Each row is a point. The points of each table are mixes of a few directions, plus a little noise. Count the directions of each table, and those that both share. Where both have some left over, give the other angles between the two spaces (their principal angles), to ten degrees, smallest first.

First (6 x 2):
[[ 1.00 -1.02]
 [-2.02  2.04]
 [-2.35  2.48]
 [ 1.85 -1.95]
 [ 1.53 -1.63]
 [-0.02  0.03]]
Second:
[[ 1.87  1.33]
 [-0.74 -0.53]
 [-2.62 -1.71]
 [ 0.48  0.36]
 [-2.00 -1.31]
 [ 2.92  2.02]]
Directions: first 1, second 1, shared 0; angles 80

First, 5 rows:
[[-6.00 -0.36 -0.15 -1.67]
 [-0.24  0.40  0.41 -0.34]
 [ 2.45 -0.23 -0.33  0.92]
 [ 2.37 -0.62 -0.71  1.13]
 [ 1.46  0.83  0.81 -0.08]]
Second:
[[-1.38  1.69  2.92 -2.41]
 [ 3.57  3.02 -0.96  2.25]
 [ 0.10 -0.26 -0.94  0.72]
 [-2.89 -0.78  0.32 -1.22]
 [-1.03  0.86  0.04 -0.22]
 [ 1.57 -1.84 -0.46  0.52]
 [ 0.32  1.81 -0.17  0.52]
 [-0.15 -4.44 -0.76 -0.12]]
Directions: first 2, second 3, shared 2

First, 9 rows:
[[-0.35 -2.10  0.85  1.70 -1.08 -1.14  0.03  0.00]
 [-1.05 -1.96 -0.42 -1.25 -1.72  1.15 -2.31 -0.19]
 [ 4.35  3.48 -2.71  1.40  2.16 -2.00  2.72 -0.51]
 [-0.09 -2.33 -0.81  0.17 -1.94 -0.05 -1.80 -0.28]
 [ 1.36  0.67 -2.21 -1.34 -0.18  0.70 -0.99 -0.28]
 [ 2.16  1.45 -2.72 -0.98  0.32  0.16 -0.43 -0.42]
 [-5.32  0.13  5.62 -1.08  1.20  1.86  0.71  1.15]
 [ 0.14  1.33  1.41  1.35  1.52 -0.88  2.21  0.29]
 [-1.09 -0.80  1.03  0.06 -0.33  0.18 -0.25  0.20]]
Second, 9 rows:
[[ 0.05 -1.58 -1.44  1.12 -1.78 -1.27  0.81  1.60]
 [ 1.77 -4.75 -0.82  5.80 -3.05 -4.64  1.54  0.77]
 [-0.66  0.85 -0.82 -1.60 -0.03  0.99 -0.03  0.93]
 [-0.90  1.38 -0.86 -2.29  0.39  1.55 -0.16  0.98]
 [ 1.15  1.08  3.84  0.90  2.74  0.42 -1.22 -4.44]
 [-0.53  0.06 -0.95 -0.66 -0.41  0.30  0.18  1.11]
 [-0.68  0.17 -1.39 -1.09 -0.66  0.45  0.30  1.66]
 [-0.15  1.35  0.84 -1.21  1.25  1.34 -0.64 -0.96]
 [ 0.14  1.43  1.51 -0.87  1.54  1.16 -0.82 -1.82]]
Directions: first 3, second 2, shared 1; angles 70
